Each row of a before or after table is a point. The points were changed in one or more steps. Then noise was added and the rows were shuffled. The steps act on how far a point lies along the listed directions, d1 being the first. What was done? A step turns or swaps two directions, mirrors them in a line or flattens them onto one, adds a multiple of one to another, or multiplies one. Angles are multiples of 10 degrees, from the lower direction toward the higher: turns from -170 to 170, lines from 10 to 170 but not 90. Use the fewest steps. Two steps may share a direction if one is a turn and the other turns, adds or multiplies; they go together, in the order done. Otherwise the lowest direction goes first.

Directions:
(1): [-25 -60  -2]
(2): [ 48 -19 -40]
Before (14 x 3)
[[ 12 -29 -28]
 [ -1 -30 -25]
 [ 25  60   6]
 [ 29   1 -22]
 [-32  22  35]
 [  0 -32 -15]
 [-24 -12  26]
 [ 17 -33 -18]
 [ 20  -1 -17]
 [-18 -23   8]
 [ 36  60  -9]
 [ 15 -14 -28]
 [-54 -13  38]
 [ 26  11  -8]]
After (14 x 3)
[[  1 -35 -21]
 [ 48  45 -14]
 [-15 -21   1]
 [ 33  18  -2]
 [-20 -17  16]
 [  5 -26 -27]
 [  7 -38 -14]
 [ 13 -26 -22]
 [ 27   3 -13]
 [-22 -28   4]
 [-46  19  42]
 [ 15  50  11]
 [-12 -30 -16]
 [-59   7  40]]
Steps: swap d1 and d2

Directions:
(1): [-10 -32  19 -13 -19 -53]
(2): [ 18 -12  29  58  16  -6]
(3): [  4 -60 -14   0  -7  33]
(4): [-37 -10  23 -16  51   7]
(5): [-56   5  -8  31 -27   7]
Before (10 x 6)
[[-19  -8 -12 -33   0   2]
 [ 39   6  -8  -3 -44  -9]
 [ 19 -17 -17 -29 -42 -12]
 [-23  25  -1  44  31   4]
 [-33  19  12  17 -11  -4]
 [ 20 -20   7 -14 -18 -23]
 [-27 -30  -2 -15  -8  14]
 [-17   8   5  29   0  -1]
 [ -5  21   2  32  10  14]
 [ 15  31  11  14  -5 -10]]
After (10 x 6)
[[-41 -30   5  10  -9  20]
 [ -6  -3 -24 -17  -3  28]
 [ -6  22  26   4  15 -16]
 [-11 -18  15  35  11   5]
 [-28 -46   5  43  23   4]
 [ 14  44 -16 -32 -26  -8]
 [ -5 -31 -23  -5 -32  33]
 [ 14  22   1 -32 -15 -30]
 [ 19  60  11 -11 -14 -28]
 [-23 -28   2  20  -3   5]]
Steps: turn d1 and d2 by -50 degrees; turn d3 and d4 by -60 degrees; add 1 times d5 to d3

Directions:
(1): [-44 -38  18  -1  24  23   5 -56  28  32  35]
(2): [-16 -33 -35  13 -46 -18 -11  -7 -34 -35  57]
(3): [  6  10  14  25 -15  -7 -37 -42  51 -60 -22]
(4): [ 47 -25 -57  19   8  13 -47   0  23  39  -1]
Before (11 x 11)
[[ -9 -15  20  -6  21   4   5 -18  13   5   6]
 [  0  42  35  -9 -26 -24  25  40 -35 -37 -40]
 [ -8  -2   0  22 -23 -12  -5  -1 -16 -43   7]
 [ 38  35 -10   3  -3  -3 -18  28 -12  -9 -38]
 [-16  16   0 -18 -21 -13   7  34 -41  -7  13]
 [-18  -5  13 -14  12  13  15 -31  22   7 -12]
 [ 17  24 -12   3  -5   3  -1  15  -1  -4  -8]
 [ 38   7 -34  17 -15  -2 -31   4  17 -18 -15]
 [  0  20  -8  -2  -1  -3 -10  -2   4  -5  -1]
 [-14 -17   1  14   6  14  -4 -25  26   3  -4]
 [ -4  -2 -11  -3  -3  -6  -7  -3 -12   5   4]]
After (11 x 11)
[[-10 -29 -10  29  -6   7 -19 -26   8  -7  19]
 [-25  -9  48  13  11  13 -15 -60  54  -4 -21]
 [ -5  12  -8  -3   6   1  -8  -7   6  10   6]
 [  2 -22 -24  -5  18  22   2  -6   5  50  19]
 [-43   1  29  -7  -8   0  -6 -29  11 -18  18]
 [-12   0  -3  -6  -4  -6  -2  -6 -14   3   5]
 [ -8   7   3  -2  14  18  10 -10  13  19   8]
 [-14  -2  17  -7  37  29  -1 -26  15  44  -5]
 [ 18  -1 -28  13 -11  -2  -6  24  -9  -1 -15]
 [ 26  14 -18  -6 -13  -6  -1  11   1 -18 -33]
 [ 24   6  -2  -1  -1 -12  -5  19  -8 -19 -12]]
Steps: mirror d1 and d2 in the line at 80 degrees; turn d3 and d4 by 80 degrees

Directions:
(1): [-19 -20   7   0 -17  56  22 -47  39 -23 -20  13   8 -28]
(2): [  5 -40  38  -8 -13 -35  39   9   0 -29  44  37  -3  -5]
(3): [ 59 -15 -18  47 -10  32  18  -4 -26  25  12  14 -32 -11]
(4): [ 18  -4   6 -47  27  -4   4 -22 -13  43  21 -13  22 -60]
(5): [ -7 -50  17   5  19  -2 -30 -25 -49 -34 -16 -36 -21  -4]
(6): [  2  -6  36  44  45 -17 -39 -18  32  24  -5  36   5  -2]
Before (9 x 14)
[[ 13 -36  19 -30 -12 -36  27  26 -41 -15  28  -5  -4 -14]
 [ -4  41 -16  -3   4   0 -11  10  51  42   3  18  13   3]
 [  2   1  13  50   3   6   1   4  53   6   7  49   4  18]
 [-33  26 -27 -12   9   4  -1  15   1   3 -19 -33   2  11]
 [ 30   1   5  31  25 -10   1   2  -3  31   5  28  -2  11]
 [ -6  28  -7   3 -19   6  17   9  39  -3   7  29   6  21]
 [  3  27 -30   6 -20  18  -3  -1  -2   7   6   0  -1  -3]
 [ -6  -4  21 -20  29 -26 -12 -16  16   8   4  25  16 -22]
 [ 15   4 -20 -22   1  14  -7  -8 -14  16  -4 -37   7 -25]]
After (9 x 14)
[[ 18   9 -27 -17   1   2 -18  15 -48  24 -20 -46  -6  -7]
 [-20  11  -3 -17 -22 -15  10   6  10 -21  19  13  13   1]
 [ -4 -19   6   1  -7 -21  44  26 -10 -16  33  12 -15   1]
 [ 30   2  -8  14  27   9 -13 -21   0  36  -5  20  -5 -31]
 [-15  23  -5  47  12  23 -22  -3  63  16 -22  26  14  22]
 [-10  25   3   3  35 -23 -25   8   9  26 -15   4  20  21]
 [  2  29 -14  15 -21  17  19   7  34   3   3  29   2  18]
 [ 10  16   3   0  -5 -15  11  12  45  31  31  42   4  -3]
 [  0 -21   9 -40  -6 -22  17  -2  -7 -11  24 -13  14 -26]]
Steps: multiply d1 by 1.3; add 0.3 times d6 to d2; turn d2 and d3 by 160 degrees
